Each row of a before or after table is a point. One or more steps were done to the points. Then noise was added and the rows were shuffled. The steps act on columns, c1 being the first. Write out the steps. A step turns or swaps two columns, mirrors them in a line or flattens them onto one, adds a multiple of one to another, or multiplies or shifts one. Angles are multiples of 10 degrees, from the lower column toward the higher: turns from -170 to 170, lines from 10 to 170 but not 90. Use the fewest steps. Two steps may share a column if one is a turn and the other turns, adds or multiplies; they go together, in the order done. Otherwise the lowest column goes first.
In the rows, zero is written as 128.

Before (11 x 2):
[[196  72]
 [132 122]
 [168  85]
 [117 153]
 [167 168]
 [191 129]
 [121 166]
 [153 133]
 [178 156]
 [ 23 131]
 [123 111]]
After (11 x 2):
[[138 122]
 [ 22 113]
 [189 142]
 [112 152]
 [150 137]
 [159 177]
 [129 109]
 [208  83]
 [174  94]
 [171 164]
 [115 164]]
Steps: turn c1 and c2 by 10 degrees

Before (12 x 6):
[[100 168  92 156 146  80]
 [137 164 159  32 189  75]
 [ 73 110 162  86 155 164]
 [131 167  74 144 170  86]
 [174 203  89 162 201  94]
 [ 87 112  70 108 169 124]
 [ 66  52 126 119 142 129]
 [106 130 110 158 178  57]
 [ 62  92 111  96  81 136]
 [ 60  97 184  61 122 149]
 [112 104 212  52 136 124]
 [172 122  49 168 157  93]]
After (12 x 6):
[[160 104 183  54 138 124]
 [111  53 102 118 141 129]
 [105 123  85 166 157  90]
 [114 131 104 159 177  54]
 [ 95 112  67 108 170 125]
 [145 162 154  32 189  75]
 [123 205 120 165 201  92]
 [132 110 129  90 155 163]
 [104 165  89 142 168  84]
 [133  95 139  65 125 147]
 [104  91  87  98  82 136]
 [106 169  88 155 143  81]]
Steps: flatten c1 and c3 onto the line at 60 degrees

Before (14 x 9):
[[131 157 123 160 127 116 121 127 125]
 [169 138 125 134  96 151  80 129 143]
 [146 147 136 144 110 113 120 155 143]
 [131  26 108 130 123 127 108 131 133]
 [141 157 121  49 104 174 129 141 142]
 [133 126  78 151  79 130 120 132  92]
 [145 134 124 138 137 157 104 126 136]
 [150 140 127 156 137 119 104 176 134]
 [133 152 129 161 135 133 118 159 137]
 [158 148 114 143 137 113 119 121 131]
 [147 154 104 156  96 160 125 141 149]
 [125 159 133 152 137 114 106 136 136]
 [158 156 103 152 116 116 109 140 133]
 [167 157 133 161 113 135 120 125 114]]
After (14 x 9):
[[146 153 123 155  96 160 125 161 150]
 [140 157 132  49 104 174 128 160 139]
 [131 157 122 159 127 117 122 124 129]
 [147 146 143 144 110 113 119 195 133]
 [134 127  67 150  79 130 119 139 132]
 [134 153 134 161 135 134 118 206 132]
 [167 157 123 161 112 134 120 121 118]
 [145 134 130 137 137 157 104 122 134]
 [150 140 130 156 137 119 104 247 132]
 [131  26 116 131 123 127 108 135 140]
 [125 159 137 152 137 114 106 149 130]
 [158 148 119 143 137 113 120 111 136]
 [170 138 136 134  97 151  80 131 138]
 [158 156 112 153 117 115 110 158 142]]
Steps: turn c3 and c9 by -40 degrees; multiply c9 by 0.7; multiply c8 by 2.5

Before (13 x 14):
[[105 104 171 159 165 118  93 124 155  96 175 103 118 131]
 [140 121 151 157 114 145 154 137 131 160 166  97 135 115]
 [130  90 166 110 114 139 110  88 170 109 131 131 103 114]
 [174 147 130  96 149 112  90 137 121 119 153 144 125 159]
 [108 131 140 135 143 116 141  82 126 163 127 107  99 169]
 [164 158 129 111 177  88 133  85 121 113 131 116 109 125]
 [170 120 168 135 112  81 151  77 139 115 148  97 141 151]
 [120 143 155 116 122  98 150  96  91 134 135 138  90 162]
 [126 103 128 119 138  78 116 128 160  92 137 160 110 121]
 [136 100 118 110 159 101 156 112  95 166 159 137 111 114]
 [107 136 125 109 173 121 120 101  94 113 134 121 135 119]
 [118 114 150 131 115 144 168 110 113 108 175  90 117 170]
 [178 113 135 173 138 151 155 124 133 126 117 166 133 153]]
After (13 x 14):
[[119 114 150 116  85 145  90 110 112 121 205 167 107 170]
 [107 135 124  76 142 120 122 101  94 137 165 121 115 118]
 [170 120 168 198  84  80  96  78 140 144 178 152 117 152]
 [173 146 130 165 119 112 144 137 120 127 183  90 118 160]
 [130  89 166 112  84 139 131  87 170 106 162 110 105 115]
 [120 141 154 104  92  97 138  96  90  90 164 151 126 162]
 [166 158 129 165 147  88 116  85 121 110 161 134 110 125]
 [136 100 118 123 129 100 137 111  95 104 189 157 162 114]
 [125 104 127 116 108  79 161 128 161 116 166 117  89 122]
 [178 113 135 248 110 150 166 125 133 133 146 154 128 154]
 [108 131 141 106 115 116 107  83 126  94 157 141 158 169]
 [104 105 170 124 136 118 103 124 154 123 205  94  94 132]
 [139 121 151 176  84 144  97 137 130 129 196 154 160 115]]
Steps: add 1.5 times c1 to c4; shift c5 by -30; swap c7 and c12; mirror c10 and c13 in the line at 50 degrees; shift c11 by 30

Before (14 x 24):
[[138 127  74 201 160 117 178 189 122 126 146 199  71 128  79 172 142 128
  129 206 195 102 181 106]
 [ 89  85 157 144 127 161 172 130  40 138 158 116 126 144 146  74 103 117
  205 109 184 103  98 179]
 [157  95  50 134 147 102 165 186  48 177  75 106 173 112 189 144 181 127
   95  89 125 101 172 191]
 [168 190  52 130  96 133 173 169 131  61  96 220 129 123 146 170 194 116
  148 196 174  67 142 101]
 [110 114 152 177 114 171 185 128 130  88 150 114  97 191 111 126  99 187
  157 201 103 114 159  82]
 [130  80 169 187 117  94 140 120 133  74 152 194 186  79 143  98 199 106
  141 124 190 154 106  99]
 [ 82 144  86  89 113 108 126 138  99 164 180 221 136 130  91  62 170 145
   96 123  95  62 124  87]
 [150 115 162 203 170  54 148  81  77 117 106 121 131  75 100 112 170 178
  186 194 128 136  93 167]
 [ 59 151 168 129 168 169 175  75  51 179 122 107 112 113 182 167 136 188
  191 111 151 145 132 161]
 [152 133  55 119  88  61 140 162  94 108 162 141 133 180  81 165 103 177
  137 104 189  98  91 136]
 [ 59 105 171 157 155 165  89 137  93  75  97 117 142 139  83 168 176 114
   95 109 138 132 194 127]
 [ 96 104  51 137  98 155  84  92  84 121  99 186 117 186 168 100 166 107
  168 112  93  88 131 151]
 [ 48 122  69 157  63  54 106 119  82 129  70 175 180 112 170  74 183  85
  111 102 195 182 167 160]
 [137  85 165 207 163 109 126 191 116  57  85 173 118 106  86 162 102 132
  206  90 145  98  92 207]]
After (14 x 24):
[[100  84  96 223 132 108 127 192 165  58  77 175 205 104  85 165 102 146
  111  89 145 138  91 230]
 [145  82 111 178 124  94 140 121 118  73 140 196 121  81 142  98 198 171
   69 123 192 109 106  93]
 [ 58 189 194 167 128 132 174 169  97  62  89 222 146 123 146 172 192  89
  123 197 177 136 143  94]
 [ 91 131 151 141 167  63 139 161  94 109 153 143 133 181  80 164 105  40
  121 107 189 129  88 135]
 [120 115  70 208 170  53 148  81 181 114  97 116 182  75 101 112 171 112
  107 193 126 104  90 179]
 [107 142 149 101 158 107 125 138 120 165 171 218  96 129  89  63 171  87
  131 121  95 205 126  78]
 [222 120 201 108 187  54 108 117  70 131  62 174  94 110 170  74 180 123
   86 103 195 158 167 170]
 [103 130 167 214 129 116 176 191 162 130 136 200 151 128  79 172 142  92
  181 205 193 132 179  99]
 [ 86  93 190 154 201 102 166 187 159 178  66 105  82 112 188 146 180  75
   96  88 120 121 170 209]
 [185 149  61 102 198 169 174  74 182 181 109 109 192 114 183 169 139 107
  122 113 149 173 132 171]
 [173 104 104 129 159 167  92 136 163  74  88 118  93 139  83 169 175 167
  126 105 136 179 190 126]
 [126 118  71 177 128 170 187 126 114  87 138 110 167 190 110 125 101  99
  147 202 102 148 155  70]
 [131  83 111 140 217 159 170 127 141 138 147 119 200 142 145  76 104 152
  105 113 185 176 101 193]
 [117 103 200 139 175 153  84  94 106 125  92 187 172 186 168 100 168  95
  125 112  91 179 132 159]]
Steps: turn c1 and c22 by -130 degrees; add -0.5 times c1 to c4; turn c3 and c18 by 140 degrees; turn c5 and c9 by 100 degrees; shift c11 by -10; turn c13 and c19 by -110 degrees; multiply c24 by 1.3
